Each row of a before or after table is a point. The points were changed in one or more steps. Then noise was added and the rows were shuffled. The steps act on columns, c1 being the first. Name the steps. A step turns or swaps two columns, mirrors them in a line or flattens them onto one, adds a multiple of one to another, or multiplies or shifts one. Angles are multiples of 10 degrees, from the lower column toward the higher: turns from -170 to 170, lines from 10 to 170 but not 90. Use the fewest steps. Two steps may share a column if one is a turn and the other turns, adds or multiplies; they go together, in the order done. Otherwise the lowest column goes first.
In the rows, 128 means zero.

Before (10 x 3)
[[163 157 176]
 [118 145 178]
 [140  89 145]
 [135 140  92]
 [141  93 103]
 [ 93 159 145]
 [151 167  93]
 [105 155 101]
 [129 132 173]
 [162  86 121]]
After (10 x 3)
[[ 95 154 139]
 [164 133 143]
 [102 165  92]
 [132  87  96]
 [187 159 111]
 [133 159 165]
 [110  88 108]
 [150  91 121]
 [ 95 144 112]
 [172 150 155]]
Steps: turn c1 and c3 by -70 degrees

Before (13 x 4)
[[128 106 148 141]
 [125 137 133 127]
 [146 109 144 118]
 [134 137 160 127]
 [139 120 129 149]
 [137 110 139 143]
 [114 132 127 152]
 [130 150 125 118]
 [151 134 137 110]
 [119 112  88 143]
 [131 123 116 168]
 [145 123 135 104]
 [116 113 127 132]]
After (13 x 4)
[[152  99 156  92]
 [119 126   9 158]
 [130 146 118 107]
 [129 106 188 153]
 [134 127 225 126]
 [114 154 125 176]
 [140 104 132 170]
 [132 118  92 208]
 [137  95 161 157]
 [145  81 175 109]
 [144  97 148  80]
 [125 142 143 127]
 [116 131 125 136]]
Steps: add -1.5 times c1 to c2; multiply c3 by 3; multiply c4 by 2

Before (12 x 8)
[[135  95 195 178 140 181 113 130]
 [140 101 130 117  87 113 129 122]
 [128 149 208 170 143 110 109 104]
 [147 115 155  97  92 141 152 145]
 [ 89 103 107 123  65 135 183 163]
 [ 96 125 142 103  84 127 130 159]
 [ 63  66 170  83  78 164 194 130]
 [137 114 108  95 126 109 127 124]
 [146 107 151 136  95  88 127 126]
 [149 148 150 158 122 123 114  92]
 [128  90 132 110 122 112 150 152]
 [104 131 175 154  99 121  80 110]]
After (12 x 8)
[[ 89 103 107 122  63 130 182 161]
 [133  96 195 178 137 151 115 130]
 [104 133 173 156  99 124  79 111]
 [127  93 133 111 123 123 151 151]
 [ 97 127 143 103  85 127 130 161]
 [126 148 205 171 144 124 109 103]
 [145 107 152 138  93 112 127 126]
 [ 62  69 171  85  76 142 193 131]
 [139 102 129 116  84 123 130 122]
 [147 117 156  97  92 133 151 142]
 [139 116 107  92 127 121 125 123]
 [147 149 148 157 124 124 114  91]]
Steps: multiply c6 by 0.4

Before (11 x 9)
[[118 129 141 134 152 183 101 143 149]
 [166 194 159 144 103 187 131 142 119]
 [108 113 172 161 147 142 149 118 197]
 [178 157  63 158 126  70 102  98 100]
 [100 157 104 168  88 107 149 114 135]
 [156 153 130  67 103 132  87 116  89]
 [110  93 125 162 146 117 175 136 149]
 [128 153 157 150 176 122 104 150 129]
 [131 166 133 123 152 146 135 120 133]
 [ 98 139 140 108 133 173 161 126 176]
 [153 173  94 147  89 101 138 150 147]]
After (11 x 9)
[[149 157  62 167 128 109 105 189 101]
 [136 174  94 151  89 155 140 151 146]
 [116 156 104 179  89 117 148 153 134]
 [142 155 131  51 105 114  86 128  91]
 [129 151 159 156 177 152 104 128 130]
 [121  92 128 172 143 140 177 136 149]
 [123 129 143 136 152 133 101  73 150]
 [117 138 140 102 132 120 161  84 177]
 [131 169 133 123 151 116 136 111 133]
 [142 193 160 147 103 130 131  67 120]
 [121 113 173 170 147 118 149 116 195]]
Steps: multiply c1 by 0.4; multiply c4 by 1.3; turn c6 and c8 by -100 degrees

Before (8 x 11)
[[122 127  86 174 161 127 116 137 106 120 113]
 [132 102 102 113 118 147 186 131  96 100 139]
 [115  96 125  98 168  99 135 121  89 158 136]
 [168 129 113 118 102 153 123  85 132 137 109]
 [124 154  67 137 166  77 154 126 107 176  78]
 [137  76  75 103 115 149 110 154 138 140 111]
 [115  72 124 141 150 119 126 132 130 139 125]
 [125 150 117 149  92  99 107 120 148 100  79]]
After (8 x 11)
[[123  66  67 134 130  76 155 126 149 175  77]
 [124 160 116 150  70 100 108 120  73 101  78]
 [169 136 112 117 120 152 125  82 120 138 107]
 [137 184  76 103 129 148 109 156 150 142 111]
 [123  75  87 175 160 126 116 141 172 118 112]
 [115 166 128 138 144 120 125 132 167 139 123]
 [113  60 119 101 149  99 136 121 224 158 134]
 [134  74 101 113 131 147 185 130 211  99 139]]
Steps: multiply c9 by 3; turn c2 and c9 by -130 degrees; add 0.7 times c6 to c5

Before (9 x 12)
[[142 160 135 134 136 148 120 157 139 129 125 109]
 [ 55 106 147 113 177 107 160 121 176 106 177 109]
 [123 160 138 128 131 124  74 141 138 166 138 145]
 [132 123 133 100 103 161  77 140 137 144 134 139]
 [ 91  94 135  96 187  79 142  72 129  97 153 112]
 [101  82 167  86 162  85 141 132 116 140 165 119]
 [136 145 110 124  93 111  95 147 146 145 149 113]
 [133 172 101  87 134 147 101 165 147 157 154 123]
 [129 139 111 161 188 135 130 103 168  87 238 101]]
After (9 x 12)
[[135 143 110 123  97 146  94 112 148 149 149 132]
 [ 52 105 148 145 176 155 158 126 174 112 178 128]
 [ 99  84 164 166 162 164 139 109 113 135 165 150]
 [ 88  89 132 179 188 178 143 171 126  97 150 150]
 [127 162 142 128 128 122  75 118 135 167 140 145]
 [137 160 132 115 142 128 121 108 139 129 128  97]
 [133 173  99 155 130 115 100  80 147 153 155 113]
 [129 141 115 106 190 141 128 162 167  90 236 109]
 [130 121 130 152 104  94  77 110 135 141 136 117]]
Steps: turn c4 and c8 by 160 degrees; mirror c6 and c12 in the line at 110 degrees

Before (8 x 14)
[[185 130 172 135 106 134  98  95 154 165 156 100 162 124]
 [123 145 149 103 112 129 128 101 155 135 169 109 136 110]
 [136 204 134 104 126 185 118 164 160 195 136  69 162 109]
 [ 97 117 147 154 155 120 127 132 112 107 118 134 139 113]
 [103  97 105 159 133 101 144 119 154 157 152  66 120 139]
 [106 129 126 103 138 118 135 131  91 129 145  99 135 108]
 [166 128 176 181  77 140 201 102 127 138 117  80 156 119]
 [204 114  83 157 108 125 194  84 120  96 144 137 134 100]]
After (8 x 14)
[[120 147 144 104 107 131 156 103 133 135 168 146 122 142]
 [101  96 111 156 133  91 153 118 144 154 150 180 156 171]
 [133 208 126 105 122 201 158 163 115 193 134 196 117 142]
 [108 128 121 108 137 112  91 129 136 132 144 161 133 134]
 [185 128 163 138 102 139 155 100 100 163 161 166 105 156]
 [205 117  81 157 113 127 117  82 194  94 145 123 119 134]
 [166 124 169 179  75 143 128 102 204 132 115 180 119 150]
 [ 99 116 142 151 154 121 115 130 130 113 117 126 116 142]]
Steps: add -0.3 times c13 to c3; turn c12 and c13 by -160 degrees; multiply c6 by 1.3; swap c7 and c9; shift c14 by 30

Before (13 x 18)
[[130 143 121 170 131 121 138 153  88 160 136 129 120 113 113 155  73 110]
 [141 126 160  81  90 119  93 108 122 121  63  59 130 149 174  86 123  84]
 [107 131  74 127 141 138 140 142  77 174 159 151 100  87 128 103  50 149]
 [157  65 126 127 143  76 105 129  97 146 123 106 129 104 136  92  87 133]
 [146 115 114 128  64 136  99 121 121  84  66  85 164 130 121  92 121 104]
 [145 131 146 115  78 117  73  85 135 135 104 125 166 146 145  88 131  88]
 [ 82 118 141 110 114 119 129 162 149 147 136 134 113 124 104  98  74 129]
 [138 151  77 122 106 114 118 161 135 121 120  98 174 155 148 112 127  91]
 [111 111  98  94 119 123 160 121 116 164 166 129 112 129  98 158  60 158]
 [121 122  88 130  92  87 141 162  93 177 139 148  89  90 121 138 102 146]
 [142 124 104 119  85 163  65 149 140  90 123 103 126 156 147 133 139  79]
 [ 98  80 107 138 163 115 134 134  74 194 105 136 126 101 124 125 112 164]
 [150 123 105 142 128 145 149 152 141 187 142 124 110  92 123 123  90 162]]
After (13 x 18)
[[140 151 121 121 108 112 116 158 116 120 143  93 174 155  95 112 125 129]
 [158  67 115 124 146  77 108 129 104 148 141 106 132 106 147  93  88 127]
 [147 132 130 131  77 115  74  89 138 138 106 120 165 146 116  88 130 131]
 [ 82 120 135 152 115 119 129 157 155 147 134 135 113 123 164 101  76 126]
 [148 121 129 120 129 144 147 153 133 186 144 122 113  92 227 121  90 129]
 [121 122 114 133  92  86 138 161  84 177 127 151  91  89 208 135 107 125]
 [140 128 134 148  91 116  92 109 135 121 108  56 129 146  59  84 121 126]
 [ 95  79 110 120 161 113 132 133  77 194  98 133 125 100 236 123 114 126]
 [112 110 121 172 119 124 158 119 109 165 166 129 116 131 191 156  61 127]
 [107 129 107 128 141 137 141 140  66 174 144 151  99  87 197 104  52 129]
 [149 115 123 132  68 134 101 122 116  86  97  85 158 126  69  94 125 127]
 [145 121 129 127  83 159  61 149 133  91 140 102 123 157  48 132 140 127]
 [130 144 113  99 132 122 136 156  89 158 133 133 117 115 211 156  74 126]]
Steps: flatten c3 and c9 onto the line at 70 degrees; turn c4 and c15 by 150 degrees; add 1.5 times c10 to c15; add -0.7 times c12 to c11; multiply c18 by 0

Before (14 x 20)
[[159 134 122 132 174 124 103 139 164 127 137 132 146  70  96 128 166  89
   98 143]
 [151  82  46 162 147 137 119 171 151 146 146 104 101 112  70  49 137 114
  124  65]
 [125 124  76  91 107 166 147 115 115 118 105 159 174 137 123 140 103 118
   67 158]
 [142 109 121  92  92 133 180 220 157 155 117 181 193 104 128  92 116  93
  122 105]
 [127 178 132  98 136 121 142 154 107 163 129 146  99 154 159 148 114  87
   87 111]
 [147 110 101 103 128 122 131 125 170 132 123 102 115 116 150 108 100  84
  132  84]
 [113 114 141 115 126 116 131 160  86 150  93 125  84 131 128 145 128  77
  106 117]
 [ 96 157 105 147 124 103 129 140 110 145  99 120 159 121 134 116 141  61
  147 100]
 [135 107 127 174 107  90 161 105 134 129  93 154 114  92  84 113 151  86
   90 146]
 [ 80  83 122 150 103 147 139 107 124 157 154 138 115 126 123  83 123 126
  177 122]
 [138 123  82 139  96  75 125 135 111 144 110 160 114 137 112 122 154 105
  111 192]
 [106 124  99 128 104 121 152 115 127 172  90 113 137 146 134 101 193 138
  112 176]
 [116 158  57 141 160 107  94  97 133 181 113 124  90 119 143 165 154 145
  122 130]
 [ 38 186  84  96 107 144 182 145 117 143  93 100 139 119 115 122 122 129
  106 134]]
After (14 x 20)
[[128 178 132 108 161 109 143 154 107 163 128 131 100 153 159 179 114 102
   62 112]
 [ 38 185  84 106 113 158 182 144 116 143  93 117 139 120 115 153 123 115
   92 133]
 [106 124  99 138 104 141 152 114 128 172  89 139 136 147 134 131 193 120
  102 177]
 [116 158  56 151 142 128  93  97 133 181 112 150  90 119 144 194 155 161
  120 130]
 [147 109 100 113 156 153 131 126 170 132 123 139 115 116 150 138 100  94
  135  84]
 [ 79  83 122 160 111 121 139 107 124 157 154 107 115 127 123 112 122 110
  207 122]
 [142 109 121 102 124  76 181 219 156 154 116 114 192 103 129 121 115  79
  118 106]
 [124 124  76 101 120 104 147 115 115 117 106  86 175 137 124 170 103 108
   31 158]
 [135 107 127 184 138  96 162 105 134 129  94 161 114  92  85 143 152  82
   67 147]
 [151  82  46 172 151 154 119 171 152 145 146 123 100 112  70  79 138 130
  122  65]
 [114 114 141 126 159 129 130 160  86 151  94 140  84 131 128 175 128  88
   94 116]
 [138 123  82 149 118  87 126 135 111 144 111 174 115 137 112 152 153  90
  101 191]
 [ 95 158 104 157 168 132 130 140 111 146 100 154 160 121 134 146 141  74
  159 100]
 [159 134 122 142 187 123 103 139 164 128 137 131 146  70  98 158 166 128
   80 143]]
Steps: shift c4 by 10; turn c5 and c18 by 40 degrees; mirror c6 and c12 in the line at 140 degrees; shift c16 by 30; multiply c19 by 1.6
